Each row is a point. To make a cloud, some directions were put in groups of two or more. Within a group, all points are equally far from the middle, so they leave a hole (a ring in 2 directions, a hollow ball in 3). The other directions are filled evenly. Then the cloud was stretched, turned, moved and blurred a little. How many holes are there, and how many directions does each take, smallest first?

Cloud (14 x 2)
[[ 0.53 -0.31]
 [ 0.62 -0.52]
 [-0.29 -0.41]
 [ 0.72 -0.18]
 [ 0.26  0.46]
 [ 0.58  0.05]
 [-0.34 -0.18]
 [ 0.30 -0.08]
 [-0.31 -0.27]
 [ 0.35 -0.72]
 [-0.04 -0.30]
 [ 0.65  0.09]
 [ 0.65 -0.26]
 [ 0.43 -0.49]]
Holes: 0

Cloud (19 x 3)
[[ 0.25 -0.72 -0.53]
 [ 0.19 -0.43  0.39]
 [-0.38  0.66  0.02]
 [ 0.43  0.46 -0.23]
 [ 0.02 -0.85  0.20]
 [-0.60  0.36  0.34]
 [ 0.51  0.24 -0.40]
 [-0.24 -0.59 -0.43]
 [ 0.48  0.34 -0.43]
 [-0.44 -0.03  0.70]
 [-0.13 -0.14 -0.67]
 [-0.35  0.39  0.61]
 [-0.50  0.52  0.40]
 [-0.43 -0.74  0.15]
 [-0.56 -0.33 -0.10]
 [ 0.15  0.00  0.49]
 [ 0.38  0.21  0.18]
 [ 0.42 -0.03  0.16]
 [-0.17  0.18 -0.60]]
Holes: 1 (3)

Cloud (29 x 4)
[[ 0.20 -0.66 -0.06 -0.50]
 [ 0.48 -0.59  0.23 -0.44]
 [ 0.71  0.10  0.62  0.16]
 [ 0.69 -0.09  0.38  0.53]
 [ 0.54 -0.34  0.41 -0.46]
 [ 0.02 -0.12  0.59 -0.49]
 [ 0.12 -0.85  0.17 -0.32]
 [-0.25  0.38 -0.27 -0.49]
 [-0.34 -0.56  0.19  0.03]
 [ 0.36  0.62 -0.06  0.66]
 [-0.20  0.70 -0.04 -0.36]
 [ 0.16 -0.60  0.16 -0.63]
 [ 0.12 -0.35  0.66 -0.28]
 [-0.07  0.65  0.32 -0.36]
 [ 0.59  0.48 -0.22  0.53]
 [-0.03  0.43 -0.30  0.49]
 [-0.20 -0.73  0.13 -0.49]
 [ 0.27 -0.78  0.36 -0.29]
 [-0.22  0.20 -0.16  0.48]
 [ 0.60 -0.49  0.11  0.38]
 [-0.01 -0.67  0.15  0.24]
 [-0.12 -0.60  0.00 -0.64]
 [ 0.52  0.01 -0.38  0.28]
 [-0.07  0.45  0.12 -0.61]
 [ 0.80  0.17  0.06 -0.22]
 [ 0.79  0.06  0.29  0.54]
 [ 0.32  0.53  0.62  0.01]
 [ 0.52 -0.14 -0.32 -0.21]
 [-0.20  0.03 -0.29 -0.60]]
Holes: 1 (4)

Cloud (49 x 6)
[[-0.19  0.23 -0.71  0.10 -0.57 -0.10]
 [-0.33  0.15  0.41 -0.56 -0.16  0.23]
 [-0.57 -0.09  0.17  0.52  0.15 -0.35]
 [-0.06 -0.19  0.30  0.12  0.65  0.07]
 [ 0.05  0.33  0.07  0.04  0.18 -0.81]
 [ 0.33 -0.60 -0.63  0.66  0.37 -0.45]
 [ 0.34  0.22  0.32 -0.14 -0.36  0.25]
 [ 0.69  0.17 -0.70  0.53  0.21  0.12]
 [ 0.31 -0.70 -0.08  0.81  0.37 -0.24]
 [-0.42  0.04 -0.74 -0.31 -0.42  0.51]
 [ 0.06 -0.45 -0.17  0.75 -0.37  0.16]
 [-0.48  0.18  0.38  0.22 -0.18 -0.18]
 [ 0.43 -0.52 -0.08  0.61  0.10 -0.60]
 [ 0.60  0.12 -0.74  0.67  0.15  0.41]
 [ 0.68  0.31 -0.39  0.30  0.22 -0.29]
 [-0.33  0.04 -0.54 -0.08 -0.63  0.63]
 [-0.59  0.01 -0.53 -0.56 -0.33 -0.21]
 [-0.61 -0.22  0.30 -0.30  0.39  0.10]
 [-0.03 -0.06 -0.76  0.07 -0.61 -0.12]
 [-0.07 -0.42 -0.71  0.53  0.25  0.74]
 [-0.23  0.18 -0.20 -0.78  0.21 -0.27]
 [-0.47  0.10  0.12 -0.23 -0.28 -0.78]
 [ 0.28 -0.17  0.14  0.31  0.46 -0.77]
 [ 0.23 -0.58 -0.86  0.52  0.40 -0.26]
 [ 0.04 -0.82  0.20 -0.15  0.41 -0.20]
 [-0.29  0.48 -0.44 -0.19  0.48  0.10]
 [-0.72 -0.75 -0.23 -0.18 -0.33 -0.38]
 [-0.72 -0.25  0.10  0.12  0.52  0.09]
 [-0.09  0.31 -0.84  0.51 -0.21  0.01]
 [-0.53 -0.31 -0.14  0.57 -0.05 -0.55]
 [ 0.28 -0.54 -0.43 -0.41  0.11 -0.31]
 [ 0.00 -0.56  0.44 -0.44 -0.05 -0.41]
 [-0.44  0.04 -0.29  0.32 -0.06 -0.67]
 [ 0.26  0.15 -0.94  0.71 -0.07  0.30]
 [ 0.11 -0.74 -0.33  0.33  0.30  0.53]
 [-0.18  0.80 -0.35  0.24  0.15  0.17]
 [-0.62  0.22  0.13 -0.41 -0.39  0.37]
 [-0.64 -0.13 -0.11  0.50  0.41  0.23]
 [-0.48 -0.16 -0.67 -0.37 -0.46 -0.17]
 [ 0.51 -0.11 -0.62  0.39 -0.30 -0.34]
 [ 0.65  0.39 -0.12  0.49  0.08  0.35]
 [-0.43  0.26 -0.78  0.12  0.34  0.26]
 [ 0.16 -0.12 -0.80  0.77  0.20  0.66]
 [-0.36  0.54 -0.25 -0.53 -0.45 -0.26]
 [-0.59 -0.25  0.23  0.21  0.62 -0.26]
 [-0.26 -0.59 -0.30  0.78 -0.12 -0.41]
 [ 0.20 -0.55 -0.20  0.00  0.14  0.57]
 [ 0.03 -1.14 -0.27  0.18  0.39 -0.25]
 [ 0.24  0.68 -0.03 -0.45 -0.30 -0.32]]
Holes: 3 (2, 2, 2)

Cloud (53 x 6)
[[-0.96 -0.19 -0.03 -0.03  0.48 -0.53]
 [-0.06 -0.44 -0.48 -0.01  0.30 -0.11]
 [ 0.09  0.24 -0.73 -0.10  0.48  0.09]
 [-0.03 -0.67  0.36 -0.03 -0.27  0.87]
 [ 0.36 -0.82  0.27  0.32 -0.45 -0.48]
 [-0.25  0.48 -0.48 -0.27 -0.16  0.68]
 [ 0.52  0.01  0.13  0.06 -0.53 -0.41]
 [ 0.46 -0.46  0.06  0.21 -0.05  0.25]
 [-0.94  0.01  0.28  0.21  0.08 -0.26]
 [ 0.46 -0.88  0.32  0.43 -0.16  0.73]
 [-0.53  0.17 -0.06  0.14  0.03  0.99]
 [ 0.39 -0.90 -0.15  0.30 -0.31  0.33]
 [-0.36  0.74  0.00 -0.19  0.24  0.50]
 [-0.25 -0.01 -0.77  0.25  0.54  0.21]
 [-0.18  0.39  0.10 -0.07  0.50  0.41]
 [ 0.04 -0.52  0.54 -0.26 -0.13  0.33]
 [-0.03  0.01 -0.47 -0.05  0.79 -0.43]
 [ 0.40  0.22 -0.48 -0.68 -0.01 -0.13]
 [ 0.09 -0.90 -0.16 -0.01 -0.26  0.23]
 [-0.77 -0.29 -0.65  0.19  0.52  0.50]
 [-0.28  0.81 -0.64  0.18 -0.16 -0.41]
 [-0.38  0.14 -0.03  0.41  0.38 -0.71]
 [-0.34  0.69  0.35  0.43 -0.63  0.34]
 [ 0.60  0.38 -0.29 -0.30  0.08 -0.09]
 [-0.25 -0.34 -0.37  0.11 -0.01 -0.32]
 [-0.53 -0.46  0.51  0.43 -0.47  0.44]
 [-0.07 -0.44  0.48  0.61 -0.30  0.52]
 [ 0.18 -0.23 -0.33 -0.31 -0.17 -0.08]
 [ 0.36  0.12  0.20 -0.59 -0.39  0.78]
 [-0.69  0.07 -0.28  0.00 -0.01 -0.45]
 [ 0.78  0.32 -0.34 -0.32 -0.10  0.21]
 [-0.06  0.47  0.08  0.17  0.10 -0.53]
 [-0.15 -0.22  0.03 -0.39  0.18  0.44]
 [-0.09 -0.44 -0.01 -0.11 -0.50  0.04]
 [ 0.19  0.64  0.39  0.32 -0.88  0.31]
 [-0.41  1.02 -0.27 -0.15  0.25  0.96]
 [-0.68  0.34 -0.02  0.27  0.38  0.72]
 [ 0.00  0.68 -0.52  0.23  0.18  0.19]
 [-0.39  0.36 -0.11 -0.08 -0.12  0.83]
 [-0.13 -0.79  0.18  0.05 -0.27  0.99]
 [-0.58  0.78 -0.16 -0.10 -0.38  0.20]
 [-0.21  0.27  0.44  0.32 -0.16 -0.31]
 [ 0.00 -0.04 -0.24  0.20  0.41 -0.21]
 [-0.33 -0.44  0.00 -0.08  0.16  0.78]
 [ 0.78  0.11  0.15 -0.27 -0.11  0.04]
 [ 0.57  0.52 -0.65 -0.27  0.05  0.42]
 [-0.22 -0.80  0.40  0.21 -0.12  0.93]
 [-0.22  0.72 -0.04 -0.10  0.12  0.88]
 [-0.06 -0.55 -0.36 -0.10  0.65 -0.63]
 [-0.15  0.61  0.24  0.21 -0.11 -0.83]
 [ 0.35  0.22 -0.38  0.17 -0.34  0.26]
 [ 0.37  0.22 -0.62 -0.04 -0.04  0.43]
 [-0.69  0.71  0.23  0.70 -0.35  0.15]]
Holes: 1 (2)

Cloud (82 x 8)
[[-0.45 -0.19  0.08 -0.47  0.51 -0.63  0.09 -0.16]
 [ 0.44  0.42 -0.37 -0.16 -0.45  0.23  0.68 -0.04]
 [-0.54  0.37  0.24  0.46 -0.21  0.22  1.04 -0.10]
 [ 0.14 -0.86 -0.84 -0.94  0.09 -0.08  0.28  0.17]
 [ 0.31 -0.08  0.27  0.10 -0.15 -0.86  0.68 -0.34]
 [-0.21 -0.22 -0.71  0.40  0.56 -0.11 -0.23 -0.52]
 [-0.34  0.02 -0.14  0.56 -0.22  0.21  1.01  0.05]
 [-0.27 -0.62 -0.20  0.39 -0.45  0.08  1.08 -0.40]
 [ 0.04 -0.11 -0.65 -0.51  0.55 -0.48 -0.07  0.01]
 [-0.76  0.00  0.52  0.09  0.05 -0.11  0.63  0.15]
 [-0.67 -0.76 -0.53  0.02  0.51 -0.45  0.15  0.29]
 [-0.68 -0.35 -0.28  0.31 -0.53 -0.64  0.52  0.27]
 [ 0.34 -0.01 -0.30  0.60 -0.07  0.15  0.76  0.67]
 [ 0.23 -0.23  0.14 -0.13  0.06 -0.11  0.52  0.20]
 [-0.20 -0.94 -0.82  0.03  0.59 -0.24  0.36 -0.07]
 [ 0.32  0.26  0.23 -0.28 -0.03 -0.35  0.46 -0.12]
 [-0.41  0.01 -0.94 -0.17 -0.47  0.57 -0.02  0.06]
 [ 0.84  0.08  0.24 -0.07 -0.47  0.17  0.02 -0.26]
 [ 0.55 -0.21  0.17 -0.08 -0.05  0.26 -0.44 -0.22]
 [-0.61 -0.42  0.00 -0.11  0.22 -0.39  0.66  0.88]
 [ 0.08  0.10 -0.18 -0.22  0.36  0.58 -0.81 -0.17]
 [ 0.37  0.21  0.06 -0.94  0.28 -0.19 -0.02  0.32]
 [-0.81 -0.25 -0.69 -0.43 -0.22  0.00 -0.41 -0.50]
 [ 0.43 -0.25 -0.32 -0.01 -0.64 -0.04  0.70 -0.29]
 [-0.08 -0.05  0.30 -0.06 -1.02 -0.14 -0.13 -0.12]
 [ 0.20  0.25 -0.42 -0.56 -0.19  0.49  0.47 -0.42]
 [ 0.19  0.32  0.20 -0.07 -0.62 -0.15 -0.07  0.57]
 [-1.06 -0.28 -0.51  0.29  0.39 -0.23  0.22 -0.02]
 [ 0.00 -0.30  0.28 -0.13 -0.32 -0.32 -0.64  0.52]
 [-0.12 -0.44 -1.17 -0.64 -0.08  0.13  0.24 -0.46]
 [ 0.59  0.11 -0.16 -0.20 -0.25 -0.32 -0.26 -0.11]
 [-0.24  0.37  0.22  0.68 -0.06  0.13  0.51  0.21]
 [-0.42 -0.27 -0.46  0.46 -0.27 -0.33  0.87  0.09]
 [-0.16 -0.67 -0.15  0.23 -0.31  0.26  0.62 -0.23]
 [-0.14 -0.50  0.42  0.07 -0.44 -0.01  0.11  0.54]
 [-0.21 -0.14  0.04 -0.48 -0.78 -0.41 -0.04 -0.02]
 [-0.50  0.29 -0.68 -0.77  0.03 -0.25  0.26  0.31]
 [-0.57 -0.81  0.10 -0.73 -0.01  0.08 -0.28 -0.12]
 [-0.84 -0.15  0.33 -0.17 -0.24 -0.63  0.16 -0.27]
 [-0.21  0.26  0.36  0.46  0.36  0.47  0.39  0.89]
 [-0.36  0.04  0.15  0.08 -0.86 -0.62 -0.29  0.34]
 [-0.47  0.39  0.05 -0.25 -0.20 -0.07 -0.18 -0.01]
 [-0.07  0.26  0.08  0.32  0.48 -0.41  0.05  0.30]
 [-0.75  0.02  0.11  0.08 -0.89  0.25  0.11  0.29]
 [-0.23 -0.03 -0.75  0.22  1.13  0.36  0.71  0.15]
 [ 0.05 -0.86 -0.76 -0.14  0.54 -0.04  0.39  0.29]
 [-0.64  0.63  0.88 -0.52 -0.58 -0.10 -0.28  0.65]
 [ 0.03 -0.32  0.10  0.13 -0.32 -0.26  0.73 -0.58]
 [ 0.38 -0.55 -0.20  0.49  0.42  0.05 -0.07  0.27]
 [-0.60  0.03 -0.50 -0.27  0.11 -0.45  0.25  0.52]
 [ 0.37 -0.30  0.19 -0.51 -0.11  0.07 -0.78 -0.15]
 [ 0.03 -0.10 -0.12 -0.06  0.08 -0.82  0.33  0.41]
 [-0.16 -0.33 -0.03  0.03 -0.22 -0.24  1.09  0.40]
 [-0.32  0.13  0.61  0.22 -0.06 -0.28  0.60  0.75]
 [-0.14 -0.03  0.24  1.21 -0.11  0.06 -0.04 -0.18]
 [ 0.66  0.26  0.72 -0.38 -0.68  0.05  0.37 -0.15]
 [-0.66 -0.26  0.23  0.36  0.60  0.14 -0.11  0.31]
 [ 0.49 -0.64 -0.35 -0.15  0.11 -0.09  0.07  0.21]
 [-0.16  0.07 -0.42  0.18  0.51 -0.38  0.20  0.04]
 [-0.65 -0.55 -0.23 -0.32  0.16  0.47 -0.23  0.18]
 [ 0.23 -0.59 -0.04 -0.62 -0.10  0.63 -0.38 -0.34]
 [ 0.21 -0.43  0.02 -0.82  0.07 -0.72 -0.43 -0.09]
 [-0.06 -0.30 -0.32 -0.83  0.03 -0.27  0.39  0.19]
 [-0.28 -0.12  0.37 -0.54  0.23 -0.74  0.18 -0.27]
 [-0.76 -0.31  0.14 -0.96 -0.12 -0.07 -0.49  0.55]
 [-0.97 -0.24 -0.52 -0.67 -0.10 -0.03 -0.51  0.63]
 [ 0.28  0.43 -0.09  0.02  0.43 -0.45  0.37 -0.01]
 [-0.57 -0.27  0.10 -0.65 -0.17 -0.45 -0.95 -0.63]
 [ 0.24  0.27  0.37 -0.64 -0.11 -0.78  0.32  0.47]
 [ 0.57 -0.47 -0.25 -0.57 -0.41 -0.33  0.15  0.57]
 [-0.83 -0.11  0.08  0.04 -0.08 -0.18 -0.51 -0.30]
 [-0.61 -0.06 -0.03  0.15 -0.62 -0.52  0.70  0.05]
 [-0.70  0.17  0.66 -0.64 -0.23  0.02  0.15  0.63]
 [ 0.24  0.32  0.20  0.20 -0.49  0.03 -0.25 -0.03]
 [ 0.14 -0.37 -0.16  0.04  0.48 -0.23 -0.27 -0.62]
 [-0.53  0.01  0.31  0.09 -0.77 -0.14 -0.63 -0.50]
 [-0.81 -0.24  0.10 -0.40  0.32 -0.20  0.08  0.60]
 [ 0.22  0.04  0.24 -0.12  0.49  0.00  0.50 -0.68]
 [-0.23  0.47  0.62 -0.19  0.00 -0.36  0.05  1.14]
 [ 0.21  0.14  0.15 -0.10 -0.52 -0.06  0.29  0.21]
 [ 0.28 -0.44  0.68 -0.03  0.26 -0.35 -0.06 -0.17]
 [-0.11 -0.01  0.14 -0.26 -0.78 -0.08  0.48 -0.49]]
Holes: 0

Cloud (91 x 9)
[[ 0.82 -0.16  0.23  0.22 -0.31  0.22 -0.25 -0.20 -0.69]
 [ 0.65 -0.18 -0.28  0.49 -0.30  0.26 -0.45  0.59 -0.93]
 [ 0.39 -0.33 -0.28 -0.25 -0.68  0.25  0.41 -0.20 -0.33]
 [-0.49 -0.31 -0.09  0.16 -0.56  0.54  0.17  0.14 -0.62]
 [-0.13  0.21  0.29 -0.48 -0.45 -0.02  0.45 -0.95 -0.96]
 [ 0.25  0.21  0.08  0.22  0.09 -0.47  0.21  0.76 -0.52]
 [ 0.43 -0.42 -0.20 -0.20 -0.60 -0.19  0.64 -0.18 -0.03]
 [ 0.01  0.70  0.06 -0.23  0.06  0.08  0.29 -0.47 -0.98]
 [-0.04 -0.71 -0.31  0.08  0.39 -0.35  0.29  0.09  0.02]
 [-0.62 -0.07  0.01 -0.35  0.30 -0.31 -0.68 -0.10  0.22]
 [-0.34 -0.33  0.48  0.40 -0.18  0.32  0.21 -0.74 -0.58]
 [-0.16 -0.16 -0.81 -0.07  0.61 -0.12  0.31 -0.16 -0.04]
 [ 0.72  0.41  0.59 -0.04  0.31  0.27  0.25 -0.10 -0.25]
 [-0.27 -0.40  0.38 -0.01  0.45  1.12  0.45 -0.07 -0.11]
 [-0.28 -0.40 -0.61 -0.47  0.49  0.16  0.19 -0.45 -0.11]
 [-0.01  0.12 -0.11  0.56 -0.23  0.93 -0.63  0.22 -0.44]
 [ 0.64 -0.17  0.69  0.51  0.00  0.07  0.71  0.02 -0.07]
 [ 0.74  0.59 -0.32 -0.04  0.35 -0.10  0.17 -0.17 -0.22]
 [ 0.02  0.03 -0.44  0.43 -0.04  0.88 -0.59  0.10 -0.70]
 [-0.64  0.58 -0.05 -0.26  0.12  0.34 -0.40 -0.30 -0.70]
 [ 0.02 -0.23  0.27 -0.03  0.26 -0.91  0.44 -0.49  0.06]
 [ 0.59 -0.31  0.00  0.47 -0.30  0.36  0.17  0.09 -0.71]
 [-0.07 -0.56 -0.21  0.06  0.43 -0.43  0.08  0.27 -0.32]
 [-0.53 -0.49 -0.32 -0.31  0.99  0.31  0.04 -0.29  0.05]
 [-0.30  0.64 -0.04  0.46  0.13  0.34 -0.62 -0.21 -0.23]
 [-0.06 -0.40  0.24  0.19  0.72 -0.08  0.14  0.49 -0.49]
 [ 0.85 -0.10 -0.23 -0.13  0.41  0.06 -0.68  0.16  0.11]
 [-0.53  0.49  0.18 -0.04  0.18  0.45 -0.40 -0.18 -0.86]
 [-0.59  0.74 -0.31  0.53 -0.51 -0.34 -0.81 -0.19 -0.62]
 [-0.14 -0.39  0.56 -0.15  0.93 -0.11 -0.29 -0.06  0.06]
 [-0.59  0.94 -0.29  0.32  0.25 -0.16 -0.70  0.23 -0.48]
 [ 0.07 -0.48 -0.03  0.37  0.04 -0.39  0.24 -0.38  0.35]
 [ 0.23  0.34  0.45  0.38  0.18 -0.34 -0.74  0.34 -0.07]
 [-0.77  0.62 -0.38  0.41 -0.31 -0.30  0.28  0.00 -0.39]
 [-0.28  0.35 -0.06 -0.01  0.51 -0.42 -0.57  0.24 -0.31]
 [-0.14 -0.41 -0.37  0.21  0.74 -0.05 -0.24  0.37 -0.08]
 [-0.35 -0.09  0.69  0.24 -0.15  0.38 -0.76 -0.08 -0.12]
 [-0.44 -0.20 -0.53 -0.07  0.04 -0.12 -0.87  0.05  0.22]
 [-0.13  0.32  0.51 -0.18 -0.55  0.30 -0.48 -0.50 -0.58]
 [ 0.07 -0.07  0.48  0.33  0.19  0.48 -0.84  0.73 -0.06]
 [ 0.38  0.44 -0.15  0.22 -0.52 -0.54  0.26 -0.04  0.45]
 [ 0.06 -0.21  0.02 -0.53  0.28  0.36  0.74  0.39 -0.67]
 [-0.38  0.25  0.28 -0.47  0.18 -0.74  0.42 -0.32  0.24]
 [ 0.19  0.06 -0.06  0.43 -0.15 -0.15  0.59  0.08  0.59]
 [-0.58 -0.26  0.70 -0.12 -0.59  0.15 -0.19 -0.18 -0.82]
 [ 0.29 -0.12 -0.39  0.67  0.27  0.01  0.08  0.45  0.45]
 [-0.62 -0.87  0.05  0.02  0.76  0.03 -0.05  0.00  0.14]
 [-0.35 -0.07  0.15 -0.22  0.47  0.48 -0.56 -0.24  0.52]
 [ 0.64 -0.18 -0.01  0.33  0.49 -0.41  0.26  0.74  0.12]
 [-0.50  0.65 -0.05 -0.13  0.30 -0.21  0.30 -0.15  0.43]
 [ 0.57  0.08 -0.64 -0.47 -0.25  0.02 -0.02  0.35 -0.34]
 [-0.42  0.83 -0.23  0.42  0.19  0.44 -0.70 -0.02 -0.37]
 [-0.26  0.56 -0.19 -0.05  0.00 -0.72 -0.79  0.15 -0.43]
 [-0.94  0.12 -0.51  0.07 -0.62 -0.34 -0.33 -0.21 -0.19]
 [-0.37 -0.51  0.61 -0.58  0.43  0.60  0.18 -0.26 -0.48]
 [ 0.72 -0.42  0.30  0.53 -0.10  0.00  0.59  0.20  0.32]
 [-0.01  0.60 -0.39 -0.21  0.26 -0.75 -0.30  0.09 -0.50]
 [-0.31 -0.44  0.99 -0.07 -0.17  0.18 -0.25 -0.12 -0.34]
 [ 0.48 -0.67  0.57  0.62  0.17  0.39  0.47 -0.12  0.34]
 [-0.28 -0.26  0.14 -0.39  0.29  0.62  0.89  0.05  0.34]
 [-0.66 -0.09 -0.19  0.08  0.88  0.51 -0.37  0.02 -0.12]
 [ 0.51 -0.34  0.10  0.33  0.11  0.91  0.33 -0.01 -0.22]
 [ 0.42  0.15 -0.10 -0.25 -0.19  0.05  0.82 -0.53  0.00]
 [ 0.46 -0.25 -0.27  0.60 -0.03 -0.23 -0.01  0.28  0.10]
 [-0.18  0.24 -0.20 -0.25 -0.13 -0.95 -0.52  0.10 -0.39]
 [ 0.71 -0.34  0.34  0.31 -0.55  0.18 -0.03 -0.22 -0.62]
 [ 0.80 -1.08  0.55 -0.43  0.16  0.50  0.60 -0.34  0.28]
 [ 0.21 -0.55 -0.01  0.07  0.92 -0.35  0.06  0.16  0.14]
 [ 0.61  0.07  0.46 -0.32 -0.29 -0.12  0.88 -0.27 -0.40]
 [ 0.80 -0.26  0.17 -0.17  0.17 -0.19 -0.68 -0.25 -0.07]
 [-0.24  0.56  0.10 -0.19 -1.25 -0.30  0.12 -0.20 -0.60]
 [ 0.14  0.58 -0.08 -0.49  0.28 -0.58  0.52 -0.15 -0.23]
 [ 0.86 -0.42  0.20 -0.28  0.52  0.59 -0.10  0.28  0.05]
 [-0.86 -0.23 -0.09 -0.43  0.34 -0.71 -0.09 -0.24 -0.52]
 [-0.41  0.39 -0.65 -0.06 -0.91 -0.44 -0.15 -0.45 -0.12]
 [ 0.18 -0.30  0.82  0.14 -0.45  0.56 -0.02 -0.61  0.04]
 [ 0.09 -0.20  0.47  0.47 -0.03  0.35  0.99 -0.02  0.30]
 [ 0.30 -0.20 -0.27 -0.30 -0.65 -0.21  0.68 -0.47 -0.13]
 [ 0.94 -0.22  0.47  0.42 -0.32 -0.15 -0.42  0.30 -0.35]
 [ 0.69 -0.46  0.11  0.14  0.07  0.49  0.76  0.10 -0.54]
 [ 0.55 -0.16  0.00 -0.20  0.01  0.39  0.16  0.42 -0.99]
 [-0.09  0.42  0.16 -0.62  0.20 -0.03 -0.11  0.06  0.23]
 [ 0.03 -0.15 -0.21 -0.10  0.89 -0.03 -0.53  0.40  0.36]
 [ 0.22  0.82 -0.10  0.40 -0.27 -0.63  0.34  0.26  0.05]
 [-0.55  0.10 -0.16 -0.27 -0.56  0.40  0.75 -0.51 -0.56]
 [-0.66 -0.62 -0.35 -0.37  0.01 -0.15  0.55 -0.38  0.28]
 [-0.07  0.46  0.30 -0.32  0.71 -0.18  0.32 -0.47 -0.09]
 [ 0.35 -0.05 -0.61 -0.52  0.11  0.05 -0.15  0.14 -0.09]
 [ 0.39 -0.43  0.05 -0.60  0.71  0.03  0.80  0.36  0.63]
 [ 0.57 -0.21  0.11 -0.39  0.31  0.53  0.37  0.68  0.26]
 [ 0.37 -0.48  0.39  0.32  0.58 -0.37  0.21 -0.51  0.37]]
Holes: 2 (3, 3)
